Every row gives one point. Examples show where two turns around zero, p and q, send a point. Write where each new point lands after one turn and then the other. Backwards means that the second turn is done in reverse. Each puzzle has new turns, and all numbers are rounded.

Turn p:
[-0.68 -0.76] -> [-0.26 -0.99]
[ 0.34 -1.76] -> [ 1.10 -1.42]
[0.34 2.52] -> [-0.84  2.40]
Turn q:
[1.99 0.73] -> [-0.80  1.96]
[-0.07  0.71] -> [-0.71 -0.10]
[-1.92 -1.43] -> [ 1.50 -1.87]
Where do these land?
q, then p backwards: [ 1.73 -1.13] -> [1.75 1.09]
p, then q: [ 1.19 -1.00] -> [0.30 1.53]
p, then q: [-2.44  0.47] -> [ 0.77 -2.36]
q, then p: [-1.52  1.20] -> [-0.32 -1.91]
p, then q: [1.04 0.46] -> [-0.91  0.69]

Turn p:
[0.81 1.12 0.81] -> [ 1.50 -0.23  0.51]
[-1.85 -2.16 -0.22] -> [-2.46 -0.85 -1.17]
[ 0.22  2.99 -1.53] -> [0.75 1.47 2.93]
[ 0.55 -0.28  1.22] -> [ 0.88 -0.74 -0.73]
[ 0.27 -1.67 -0.29] -> [-0.68  0.35 -1.54]
Turn q:
[ 1.07 -0.36  0.64] -> [-0.49 -0.16  1.19]
[1.40 1.30 0.25] -> [ 1.22 -0.08  1.49]
[-2.61 -1.71 -2.08] -> [-1.04 -0.89 -3.49]
[0.14 0.76 1.19] -> [0.30 1.13 0.81]
Where do these land?
p, then q: [-1.54 -1.92  0.53] -> [-0.91 -0.53 -2.29]
p, then q: [-0.37 -0.46  1.54] -> [-1.18 -1.12 -0.26]
q, then p: [1.49 0.54 0.90] -> [ 1.15 -1.36 -0.39]
q, then p: [ 2.14  1.13 -0.86] -> [ 1.26 -0.54 -2.17]
p, then q: [-1.72  0.71 -2.10] -> [ 0.06  2.71 -0.73]

Turn p:
[-0.96 -0.79 -2.69  1.13] -> [-0.49 -3.04 -0.07 -0.76]
[ 3.04 -1.20  0.26  1.03] -> [ 2.19 -0.48 -0.56  2.55]
[-0.20  1.64  0.79 -1.26] -> [-0.43  1.84 -0.76 -0.89]
[-0.39  1.32  1.81 -0.13] -> [-1.10  1.96 -0.08  0.34]
[-1.49 -0.97 -0.17 -0.77] -> [-0.17 -0.28  1.46 -1.24]
Turn q:
[-1.70 -1.16 -0.43 -2.18] -> [-0.23  0.08  1.54 -2.60]
[-1.30  1.46 -0.57  0.73] -> [-0.77  0.44 -1.85 -0.70]
[-0.20 -1.14  1.52 -0.61] -> [-0.84  0.25  1.79  0.24]
[-1.02 -1.14 -1.71 -0.76] -> [ 0.37 -1.26  0.27 -2.01]
[ 1.74  0.17 -0.14  2.12] -> [ 0.47 -1.04 -1.08  2.25]
[2.48 1.81 1.33 0.70] -> [ 1.00  1.54 -0.66  2.81]
Where do these land?
q, then p backwards: [-1.80  0.85  0.88 -0.63] -> [-1.35  1.47  0.77 -0.74]
p, then q: [ 1.26  0.91  0.67 -0.04] -> [ 0.63 -0.19 -1.55  0.18]
q, then p: [-1.27  0.07  0.12 -0.14] -> [-0.31  0.33  0.31 -1.16]
p, then q backwards: [-1.04  0.72 -0.91  0.33] -> [-1.39 -0.37 -0.32  0.61]
q, then p backwards: [ 0.64  0.18 -0.55 -1.45] -> [ 0.47 -0.76  0.17 -1.42]
p, then q backwards: [ 4.18 -3.19  0.41  0.25] -> [ 5.18 -0.16 -0.99 -0.18]
q, then p: [-1.97  0.46 -0.61  1.67] -> [-0.27 -1.51  0.76 -2.08]

Turn p:
[0.93 0.12 2.73 1.49] -> [2.51 0.07 0.36 2.02]
[ 1.11 -1.29 -1.61  0.15] -> [-1.54 -1.39 -0.97  0.51]
[-0.46  1.50 -0.91 -0.70] -> [-0.84  1.53 -0.19 -0.85]
[ 0.08  0.53 -1.14 -0.91] -> [-0.99  0.52 -0.73 -0.80]
[ 0.15 -2.30  2.65 -0.22] -> [ 2.69 -2.26  0.20  0.05]
[-1.81  1.44 -1.72  0.20] -> [-1.84  1.54  1.33 -0.93]
Turn q:
[ 1.40 -0.17  0.15 -1.39] -> [ 1.26 -0.96 -1.20  0.10]
[-0.15  1.58 -2.55 -0.36] -> [-1.78 -1.47 -0.55 -1.87]
[ 2.03  1.01 -1.75 -0.03] -> [-1.16 -1.26 -2.28 -0.32]
[-2.10 -2.26  0.77  0.02] -> [0.76 0.10 2.87 1.14]
[0.52 0.20 1.37 1.51] -> [-0.15  1.83 -0.54  0.89]
[-1.69 -0.36  2.01  0.25] -> [1.07 1.75 1.70 0.06]
Where do these land?
q, then p: [ 1.48 -1.32  0.12 -1.78] -> [-0.80 -1.77 -0.99  1.54]
p, then q: [-0.03 -2.53  0.90 -0.50] -> [ 0.94 -1.32  0.16  2.19]
q, then p: [1.40 2.73 0.95 0.00] -> [-2.17  1.42 -1.37 -1.31]
p, then q: [-1.86  0.94 -0.89  0.42] -> [ 1.27  1.32  0.50 -1.31]
q, then p backwards: [-0.99  0.18 -1.08  1.86] -> [-0.76  0.47 -2.03  0.85]

Turn p:
[-0.73  0.19  1.70  1.89  1.03 -1.05] -> [ 1.04 -0.46 -1.03 -0.83 -1.48 -1.99]
[ 0.56 -1.44  1.67 -0.89  1.21  1.06] -> [ 1.63 -0.60  1.49  0.70 -1.50  0.74]
[ 0.99  0.25 -2.33  1.69  1.19 -1.14] -> [ 0.14 -1.68 -1.20 -1.95  1.99 -0.08]
[-1.15 -0.39 -0.63  0.14 -0.92  1.16] -> [-1.41 -0.24 -0.62  0.95 -0.49  0.71]
[ 0.47 -1.35 -2.53  0.12 -1.90 -1.27] -> [-2.64 -1.20  0.92 -0.39  2.05 -0.28]
[ 2.35 -1.56 -0.43 -0.06 -0.75 -1.56] -> [-0.52 -0.92  2.48 -1.57  1.07 -0.48]
[-2.00  1.77  0.30 -1.61 -2.41  1.88] -> [-1.82  2.94 -0.86  2.23 -0.70  1.01]
[ 0.49  2.62  1.61 -0.56  1.57  1.70] -> [ 2.50  2.22 -1.11 -0.26 -0.99  1.38]
[-0.98 -0.10  0.64 -0.71  0.98 -0.78] -> [ 1.08 -0.08 -0.08  1.11  0.05 -1.01]
Turn q:
[ 1.38  1.15 -0.41  0.32 -2.68 -0.81] -> [ 0.52  0.81  2.79 -1.51 -0.60  0.09]
[-0.75  0.52  0.10 -3.71  2.71 -0.20] -> [-2.35 -3.40 -0.48  2.09  0.45 -0.33]
[-0.31 -0.12  0.95 -0.01  1.07 -0.51] -> [ 0.31 -0.78 -0.75  0.21  0.78 -0.71]
[-0.03 -1.76  1.72 -1.46  2.35  0.89] -> [-0.03 -1.57 -1.77  1.91  2.11  0.91]
[ 0.52  1.55 -0.73  1.76 -1.21  1.17] -> [-0.12  2.66  1.07 -0.18 -0.64 -0.69]
[ 0.94 -0.87 -1.04  1.56  1.82 -0.13] -> [-1.12  0.99 -1.82 -1.31  1.12  0.05]
[-1.76 -0.12  0.93  0.19 -1.45 -0.84] -> [ 2.06 -0.67  0.13  0.00 -1.37 -0.47]
[ 0.02 -0.37 -1.52  1.36 -2.61  0.42] -> [ 0.73  1.96  0.82 -1.23 -1.84  1.16]
Where do these land?
p, then q: [-0.51  1.19 -0.41 -2.83 -0.53  0.38] -> [-0.50  1.85 -0.39  0.48  0.76 -2.37]
p, then q: [-1.22  0.57 -1.02  1.97  1.18 -0.80] -> [-1.56 -0.75 -0.85 -1.61 -0.89  1.28]
p, then q: [-0.65 -2.54 -0.61 -1.83  0.48  0.48] -> [ 2.02  1.46 -1.73 -0.10  1.33  0.28]
q, then p: [-0.25  0.38  0.51  0.61 -2.48  0.03] -> [ 0.15  1.75  1.28 -1.32 -0.70  0.17]
q, then p: [-0.97 -1.34  0.85 -0.50 -1.39  2.98] -> [-0.86  0.24 -1.29 -2.64 -1.42  1.76]
p, then q: [ 2.35  1.30 -0.44  1.64  0.69 -1.12] -> [-1.94 -2.33  0.84  0.86  0.64  0.89]
p, then q backwards: [ 1.25  0.44  1.12  0.94  2.03 -1.94] -> [-0.43  0.17  1.58  1.67 -0.82 -2.37]

Turn p:
[-0.07  1.12 -1.15  1.17  1.60  1.11] -> [ 1.08 -0.46  0.56  1.02  0.33  2.21]
[-3.45 -0.52  0.23 -1.02  1.88  0.07] -> [-1.21 -2.21  0.42  0.87 -3.01  0.66]
[ 1.28 -3.75 -0.98  1.39 -1.62 -1.06] -> [ 0.26  3.59  1.14 -2.54 -1.07 -0.73]
[ 0.61  0.57 -1.17 -1.54 -2.36  1.10] -> [ 0.00 -1.22  0.36 -2.32  1.95 -0.67]
[ 0.41  1.19  1.55  0.68 -0.45 -1.70] -> [ 0.63  0.56 -0.81  1.63  0.40 -1.84]
[ 0.40  0.91  1.32 -0.70 -0.80  1.12] -> [-0.06 -0.87 -1.77 -0.37  0.99 -0.31]
[ 0.81  0.49  0.20  0.01  1.75 -0.65] -> [-0.71  0.61  0.10  1.71  0.41  0.66]
Turn q:
[ 1.26  0.00  1.88  2.25  0.26 -0.77] -> [ 2.57 -1.30  1.20 -0.06  0.50 -0.93]
[ 0.65 -0.43 -0.75  1.26 -1.94 -1.57] -> [ 2.30  1.23 -0.93 -0.33 -1.05 -0.28]
[-0.40  0.77 -1.37  2.86 -0.52 -0.61] -> [ 1.71  1.12 -1.36  0.39  1.00 -2.06]
[-2.23 -1.24  0.22 -2.10 -0.19  0.70] -> [-2.72  0.95  0.98 -0.84 -1.23  0.11]
[-1.48  1.15 -0.02 -2.64  2.68  0.03] -> [-3.00 -0.10  0.59 -0.99  2.21  1.57]
[ 0.38  1.61  0.08  0.82 -2.02  0.16] -> [ 1.42  1.30  0.10  1.95 -0.07  0.08]
[ 1.34  0.67 -1.33 -2.24  1.82  0.59] -> [-1.63 -1.37 -1.51  0.10  0.94  2.23]
[ 0.45 -1.74  2.44 -1.42  0.37  0.61] -> [-0.74 -1.75  2.18 -0.67 -1.55  0.72]
[ 0.03 -0.79 -1.16  1.21 -0.46  0.86] -> [ 0.09 -0.10 -1.25  0.45 -0.74 -1.44]
Where do these land?
q, then p: [-0.92  0.63  3.01 -0.56  0.79  2.65] -> [ 0.62  0.75 -2.35  0.89 -3.21 -0.83]
p, then q: [ 0.18 -0.86 -1.36 -0.73 -1.73 -2.96] -> [ 1.31  0.96  2.57 -1.51  1.14  1.44]
p, then q: [ 1.53 -0.82  0.11 -1.20  0.63  1.28] -> [-2.33  0.38 -0.17  0.34  0.82 -0.33]
q, then p backwards: [-0.37  0.13  0.54 -0.73  1.14 -1.06] -> [ 0.68 -0.29 -1.24 -0.64 -0.39  0.88]
q, then p: [-0.77 -1.47 -1.22 -0.71  0.46  0.31] -> [-0.28 -1.41  1.23 -0.72 -0.55 -0.81]
p, then q: [ 0.28 -0.22 -1.62  3.78 -1.06  1.14] -> [ 0.99 -2.35 -0.30  2.46 -0.14  2.61]
q, then p: [ 0.07  3.37 -1.34 -1.01  0.72 -0.40] -> [ 0.80 -0.84  0.26  1.48 -0.10  3.35]
q, then p: [ 0.85 -0.70 -0.13  1.25  0.39  0.95] -> [-0.12  1.49  0.93 -0.45 -0.51 -0.53]
q, then p backwards: [-0.86 -0.06  2.03 -0.09 -1.36 -1.91] -> [ 0.11 -1.28 -2.33  1.63 -0.50 -0.62]
